Every row gives one point. The ring and each string are closed loops that go straight from each point to the next, and from the last back to the first. Before rounding, they use only three directions, however many columns there are. Count how often each string passes through the ring. Passing back the other way cancels.

Ring, 7 rows:
-0.02; +0.59; -0.44
-0.21; +0.49; -0.35
-0.12; +0.19; +0.08
+0.19; -0.06; +0.31
+0.39; -0.13; +0.22
+0.49; +0.04; -0.08
+0.35; +0.38; -0.31
String, 30 rows:
+0.28; -0.14; -0.16
+0.51; -0.28; +0.08
+0.73; -0.23; +0.38
+0.55; +0.09; +0.32
+0.29; +0.15; -0.06
+0.22; +0.10; -0.30
+0.31; +0.22; -0.12
+0.45; +0.41; +0.02
+0.22; +0.31; -0.25
+0.13; +0.36; -0.56
+0.09; +0.66; -0.63
+0.06; +0.88; -0.40
+0.06; +0.71; -0.18
+0.09; +0.36; -0.19
-0.06; +0.31; -0.54
-0.18; +0.61; -0.66
-0.11; +0.83; -0.44
+0.05; +0.71; -0.21
+0.11; +0.44; -0.22
+0.07; +0.30; -0.46
+0.17; +0.47; -0.62
+0.46; +0.58; -0.42
+0.52; +0.42; -0.09
+0.41; +0.30; +0.05
+0.29; +0.13; -0.18
+0.27; -0.06; -0.39
+0.55; -0.19; -0.03
+0.74; -0.18; +0.46
+0.44; +0.06; +0.27
+0.24; +0.15; +0.00
Times through: 5

Ring, 10 rows:
+0.22; +0.11; +0.10; -0.58; +0.47; +0.15; +0.39; -0.17
+0.18; -0.10; +0.01; -0.59; +0.47; +0.27; +0.25; -0.14
-0.04; -0.29; -0.15; -0.35; +0.46; +0.32; +0.08; +0.02
-0.35; -0.45; -0.34; +0.06; +0.44; +0.31; -0.11; +0.24
-0.50; -0.48; -0.44; +0.32; +0.39; +0.26; -0.23; +0.34
-0.54; -0.39; -0.49; +0.56; +0.27; +0.13; -0.33; +0.33
-0.34; -0.15; -0.39; +0.54; +0.15; -0.03; -0.27; +0.16
-0.14; +0.05; -0.22; +0.29; +0.18; -0.08; -0.07; +0.02
+0.00; +0.15; -0.06; -0.02; +0.29; -0.03; +0.16; -0.05
+0.15; +0.16; +0.08; -0.41; +0.43; +0.08; +0.36; -0.13
String:
-0.15; -0.20; -0.12; -0.25; +0.52; +0.26; +0.18; +0.11
+0.22; -0.06; -0.06; -0.38; +0.29; +0.15; +0.07; -0.21
+0.51; +0.02; +0.07; -0.73; +0.28; +0.18; +0.18; -0.43
+0.32; -0.07; +0.15; -0.94; +0.60; +0.36; +0.46; -0.21
-0.08; -0.20; +0.03; -0.67; +0.75; +0.42; +0.47; +0.12
-0.09; -0.18; -0.11; -0.27; +0.48; +0.25; +0.16; +0.06
+0.14; -0.09; -0.14; -0.20; +0.23; +0.12; -0.03; -0.17
+0.08; -0.32; -0.17; -0.40; +0.38; +0.32; -0.01; -0.09
-0.52; -0.64; -0.38; -0.03; +0.62; +0.48; -0.06; +0.41
-0.62; -0.66; -0.50; +0.29; +0.48; +0.39; -0.26; +0.44
-1.10; -0.76; -0.64; +0.70; +0.62; +0.40; -0.26; +0.83
-0.65; -0.43; -0.45; +0.47; +0.44; +0.21; -0.17; +0.46
-0.17; -0.19; -0.30; +0.19; +0.22; +0.09; -0.18; +0.05
-0.15; -0.19; -0.41; +0.45; +0.02; -0.02; -0.42; -0.01
-0.57; -0.29; -0.58; +0.92; +0.07; -0.06; -0.52; +0.30
-0.80; -0.33; -0.57; +0.95; +0.26; +0.01; -0.36; +0.52
-0.64; -0.28; -0.42; +0.57; +0.39; +0.10; -0.14; +0.44
-0.11; -0.13; -0.24; +0.11; +0.24; +0.08; -0.10; +0.01
-0.19; -0.17; -0.29; +0.21; +0.24; +0.08; -0.15; +0.07
+0.04; -0.11; -0.22; +0.03; +0.16; +0.06; -0.15; -0.12
-0.27; -0.34; -0.44; +0.39; +0.14; +0.10; -0.39; +0.10
-0.94; -0.74; -0.64; +0.67; +0.50; +0.35; -0.36; +0.68
-0.90; -0.73; -0.53; +0.38; +0.68; +0.46; -0.14; +0.70
-0.35; -0.53; -0.34; -0.07; +0.51; +0.40; -0.09; +0.26
+0.19; -0.19; -0.15; -0.33; +0.25; +0.20; -0.07; -0.20
-0.02; -0.13; -0.16; -0.13; +0.33; +0.15; +0.02; -0.03
Times through: 3

Ring:
-0.50; +0.26; +0.11; +0.04; +0.02; -0.55; -0.27; +0.11; -0.02; -0.38; -0.82
-0.08; +0.06; -0.14; +0.08; -0.26; -0.52; -0.43; -0.12; +0.16; -0.09; -0.64
+0.35; -0.04; -0.47; +0.12; -0.34; -0.50; -0.53; -0.33; +0.37; +0.32; -0.38
+0.47; -0.16; -0.59; +0.09; -0.34; -0.35; -0.46; -0.39; +0.41; +0.52; -0.20
+0.31; -0.34; -0.50; -0.02; -0.32; -0.05; -0.26; -0.31; +0.31; +0.50; -0.10
+0.01; -0.33; -0.32; -0.09; -0.19; +0.07; -0.08; -0.16; +0.16; +0.32; -0.17
-0.39; +0.04; -0.08; -0.07; +0.14; -0.16; -0.02; +0.07; +0.00; -0.01; -0.44
-0.55; +0.28; +0.02; -0.02; +0.30; -0.38; -0.06; +0.16; -0.05; -0.19; -0.62
-0.64; +0.41; +0.13; +0.03; +0.27; -0.57; -0.17; +0.20; -0.07; -0.39; -0.81
String, 28 rows:
-0.26; -0.35; +0.03; -0.09; -0.46; -0.05; -0.20; -0.06; +0.03; -0.16; -0.54
-0.21; -0.17; -0.07; -0.04; -0.27; -0.19; -0.22; -0.06; +0.07; -0.07; -0.52
-0.19; +0.50; -0.16; +0.17; +0.12; -0.87; -0.47; -0.03; +0.16; -0.15; -0.78
-0.53; +0.63; +0.12; +0.16; +0.19; -0.96; -0.44; +0.14; +0.01; -0.51; -1.03
-0.72; +0.41; +0.26; +0.04; +0.13; -0.65; -0.25; +0.22; -0.11; -0.59; -0.98
-0.62; +0.00; +0.21; -0.07; -0.08; -0.23; -0.10; +0.15; -0.11; -0.41; -0.73
-0.40; -0.24; +0.06; -0.11; -0.25; -0.03; -0.09; +0.03; -0.03; -0.18; -0.53
-0.74; -0.05; +0.25; -0.14; +0.01; -0.07; +0.05; +0.22; -0.18; -0.40; -0.66
-0.75; +0.86; +0.02; +0.08; +0.86; -0.79; -0.05; +0.31; -0.08; -0.28; -0.78
-0.38; +0.67; -0.22; +0.10; +0.64; -0.73; -0.16; +0.11; +0.09; +0.01; -0.59
-0.25; +0.04; -0.15; -0.03; +0.05; -0.25; -0.13; -0.01; +0.08; +0.03; -0.45
-0.29; -0.39; -0.02; -0.14; -0.33; +0.12; -0.05; -0.03; +0.01; -0.04; -0.39
-0.34; -0.43; -0.05; -0.20; -0.19; +0.27; +0.10; +0.01; -0.02; +0.06; -0.26
-0.23; -0.05; -0.26; -0.10; +0.21; -0.01; +0.07; +0.00; +0.07; +0.26; -0.21
-0.11; +0.29; -0.35; +0.05; +0.31; -0.45; -0.17; -0.05; +0.17; +0.24; -0.37
-0.14; +0.13; -0.24; +0.02; +0.08; -0.38; -0.21; -0.05; +0.14; +0.11; -0.44
-0.28; -0.30; -0.04; -0.11; -0.26; +0.02; -0.09; -0.03; +0.02; -0.04; -0.42
-0.61; -0.25; +0.14; -0.19; -0.06; +0.14; +0.12; +0.15; -0.13; -0.20; -0.47
-0.67; +0.73; +0.00; +0.06; +0.72; -0.71; -0.07; +0.26; -0.06; -0.24; -0.74
-0.56; +0.95; -0.08; +0.17; +0.77; -1.01; -0.24; +0.21; +0.03; -0.24; -0.83
-0.47; +0.50; -0.03; +0.08; +0.33; -0.68; -0.23; +0.13; +0.02; -0.23; -0.75
-0.67; +0.84; +0.10; +0.15; +0.54; -1.00; -0.30; +0.24; -0.04; -0.47; -1.00
-0.79; +0.40; +0.32; +0.03; +0.12; -0.63; -0.23; +0.25; -0.15; -0.66; -1.02
-0.50; -0.14; +0.19; -0.07; -0.30; -0.20; -0.19; +0.08; -0.07; -0.39; -0.72
-0.23; -0.09; -0.07; -0.02; -0.22; -0.25; -0.24; -0.05; +0.07; -0.09; -0.54
-0.09; +0.49; -0.23; +0.19; +0.09; -0.89; -0.52; -0.08; +0.21; -0.08; -0.74
-0.04; +0.53; -0.22; +0.24; +0.02; -1.02; -0.63; -0.11; +0.24; -0.13; -0.82
-0.21; -0.14; +0.04; +0.02; -0.48; -0.38; -0.41; -0.08; +0.08; -0.28; -0.73
Times through: 0
String (26 x 11):
+0.47; -0.10; -0.69; +0.07; -0.13; -0.29; -0.35; -0.37; +0.42; +0.66; -0.07
+0.67; -0.42; -0.79; +0.01; -0.37; -0.03; -0.33; -0.49; +0.48; +0.86; +0.13
+0.20; -0.75; -0.34; -0.15; -0.62; +0.34; -0.12; -0.29; +0.21; +0.41; -0.05
-0.01; -0.33; -0.23; -0.07; -0.33; -0.02; -0.18; -0.16; +0.15; +0.18; -0.30
+0.31; -0.03; -0.58; +0.06; -0.05; -0.31; -0.30; -0.28; +0.35; +0.53; -0.16
+0.32; -0.28; -0.60; -0.04; -0.10; +0.01; -0.14; -0.29; +0.32; +0.66; +0.04
-0.07; -0.52; -0.27; -0.19; -0.22; +0.34; +0.08; -0.12; +0.10; +0.36; -0.05
-0.15; +0.21; -0.32; +0.01; +0.29; -0.35; -0.11; -0.03; +0.15; +0.23; -0.33
-0.26; +0.43; -0.25; +0.07; +0.40; -0.56; -0.18; +0.03; +0.12; +0.08; -0.50
-0.56; +0.80; -0.11; +0.10; +0.77; -0.79; -0.12; +0.22; +0.01; -0.14; -0.69
-0.75; +0.29; +0.18; -0.05; +0.30; -0.35; -0.01; +0.25; -0.14; -0.38; -0.73
-0.53; -0.18; +0.14; -0.12; -0.17; -0.04; -0.04; +0.10; -0.09; -0.28; -0.59
-0.26; +0.20; -0.12; +0.04; +0.06; -0.47; -0.25; +0.00; +0.09; -0.07; -0.59
-0.37; +0.31; -0.05; +0.05; +0.14; -0.56; -0.25; +0.06; +0.05; -0.19; -0.69
-0.56; -0.26; +0.21; -0.14; -0.28; +0.00; -0.06; +0.10; -0.11; -0.35; -0.63
-0.84; +0.38; +0.32; +0.00; +0.20; -0.55; -0.15; +0.28; -0.17; -0.63; -0.97
-0.75; +1.10; +0.12; +0.21; +0.75; -1.22; -0.34; +0.31; -0.05; -0.55; -1.11
-0.45; +0.66; -0.06; +0.13; +0.43; -0.85; -0.29; +0.13; +0.05; -0.24; -0.80
-0.26; -0.06; -0.08; -0.03; -0.13; -0.23; -0.18; -0.02; +0.06; -0.06; -0.51
-0.65; -0.08; +0.19; -0.13; -0.02; -0.07; +0.02; +0.17; -0.14; -0.32; -0.62
-0.66; +0.36; +0.05; -0.03; +0.44; -0.38; +0.01; +0.22; -0.09; -0.23; -0.63
-0.33; +0.50; -0.23; +0.06; +0.53; -0.57; -0.11; +0.08; +0.09; +0.07; -0.50
-0.26; -0.07; -0.21; -0.10; +0.14; -0.03; +0.04; +0.00; +0.06; +0.19; -0.26
-0.16; -0.64; -0.15; -0.22; -0.37; +0.41; +0.08; -0.10; +0.04; +0.21; -0.13
-0.13; -0.30; -0.16; -0.08; -0.29; -0.02; -0.14; -0.10; +0.10; +0.09; -0.35
+0.17; +0.11; -0.47; +0.08; +0.02; -0.44; -0.33; -0.21; +0.29; +0.36; -0.30
Times through: 1

Ring, 7 rows:
-0.42; +0.52; +0.71; -0.04; -0.33; -0.15; +0.11; +0.42; +0.16; +0.15; -0.13; +0.29; -0.21; -0.26
-0.26; +0.34; +0.55; -0.01; -0.52; -0.77; +0.12; +0.27; -0.14; -0.05; -0.10; +0.02; -0.06; +0.13
+0.03; +0.09; +0.14; +0.00; -0.44; -0.95; +0.07; +0.06; -0.46; -0.13; -0.03; -0.15; +0.09; +0.41
+0.37; -0.11; -0.35; -0.02; -0.16; -0.70; -0.02; -0.12; -0.73; -0.07; +0.02; -0.16; +0.19; +0.49
+0.41; -0.05; -0.46; -0.05; +0.16; -0.01; -0.08; -0.07; -0.61; +0.15; +0.02; +0.08; +0.10; +0.17
+0.15; +0.16; -0.17; -0.07; +0.23; +0.45; -0.06; +0.11; -0.24; +0.29; -0.02; +0.31; -0.04; -0.19
-0.24; +0.43; +0.37; -0.06; +0.01; +0.42; +0.03; +0.34; +0.13; +0.30; -0.09; +0.41; -0.18; -0.41
String (25 x 14):
-0.04; +0.38; +0.73; +0.01; -0.90; -2.01; +0.26; +0.27; -0.89; -0.09; -0.24; -0.21; -0.13; +0.63
+0.08; +0.17; +0.20; -0.02; -0.40; -0.94; +0.09; +0.12; -0.58; -0.01; -0.09; -0.06; +0.00; +0.35
+0.15; -0.07; -0.27; -0.02; -0.09; -0.24; -0.05; -0.06; -0.30; -0.08; +0.07; -0.06; +0.19; +0.25
+0.34; -0.26; -0.56; -0.01; -0.07; -0.41; -0.09; -0.22; -0.50; -0.17; +0.13; -0.21; +0.32; +0.47
+0.60; -0.13; -0.38; -0.01; -0.27; -1.29; +0.03; -0.15; -1.24; -0.04; -0.06; -0.26; +0.15; +0.76
+0.49; +0.12; -0.07; -0.03; -0.26; -1.18; +0.09; +0.03; -1.22; +0.16; -0.17; -0.07; -0.05; +0.53
+0.24; -0.03; -0.30; -0.03; +0.01; -0.14; -0.05; -0.04; -0.42; +0.04; +0.03; +0.02; +0.13; +0.19
+0.23; -0.21; -0.58; -0.03; +0.17; +0.31; -0.15; -0.16; -0.14; -0.06; +0.16; -0.01; +0.28; +0.13
+0.51; -0.16; -0.70; -0.05; +0.31; +0.23; -0.13; -0.16; -0.60; +0.15; +0.07; +0.08; +0.17; +0.16
+0.39; +0.33; +0.00; -0.08; +0.11; -0.21; +0.05; +0.20; -0.92; +0.49; -0.21; +0.33; -0.23; -0.01
+0.34; +0.18; -0.26; -0.08; +0.33; +0.42; -0.05; +0.10; -0.54; +0.43; -0.08; +0.36; -0.10; -0.17
+0.22; -0.10; -0.60; -0.06; +0.43; +0.90; -0.18; -0.08; -0.02; +0.16; +0.14; +0.23; +0.17; -0.18
+0.07; +0.01; -0.25; -0.04; +0.09; +0.28; -0.08; +0.01; -0.07; +0.05; +0.08; +0.12; +0.13; -0.02
+0.04; -0.02; -0.35; -0.05; +0.24; +0.70; -0.14; -0.01; +0.13; +0.08; +0.12; +0.20; +0.15; -0.18
-0.12; +0.15; -0.13; -0.06; +0.27; +0.95; -0.11; +0.13; +0.31; +0.20; +0.07; +0.36; +0.03; -0.41
-0.52; +0.99; +1.21; -0.09; -0.22; +0.14; +0.22; +0.77; +0.07; +0.62; -0.36; +0.71; -0.61; -0.71
-0.33; +0.62; +0.74; -0.06; -0.23; -0.08; +0.13; +0.48; -0.02; +0.33; -0.20; +0.41; -0.32; -0.35
-0.07; +0.18; +0.08; -0.04; -0.08; +0.04; -0.01; +0.14; -0.06; +0.08; +0.00; +0.15; +0.01; -0.06
-0.51; +0.82; +1.17; -0.05; -0.51; -0.54; +0.24; +0.64; -0.05; +0.32; -0.30; +0.40; -0.44; -0.32
-0.75; +1.08; +1.70; -0.04; -0.81; -0.97; +0.36; +0.86; -0.02; +0.35; -0.43; +0.44; -0.62; -0.36
-0.18; +0.36; +0.44; -0.03; -0.31; -0.41; +0.09; +0.28; -0.18; +0.11; -0.11; +0.16; -0.12; -0.02
-0.12; +0.15; +0.13; -0.03; -0.20; -0.17; +0.01; +0.13; -0.04; -0.02; +0.01; +0.07; +0.05; +0.04
-0.13; +0.25; +0.30; -0.02; -0.32; -0.47; +0.06; +0.20; -0.18; +0.02; -0.06; +0.07; -0.02; +0.09
-0.04; +0.02; -0.05; -0.02; -0.19; -0.23; -0.03; +0.03; -0.09; -0.11; +0.06; -0.03; +0.15; +0.16
-0.06; +0.01; +0.09; +0.01; -0.46; -0.85; +0.03; +0.02; -0.25; -0.25; +0.04; -0.21; +0.18; +0.41
Times through: 3
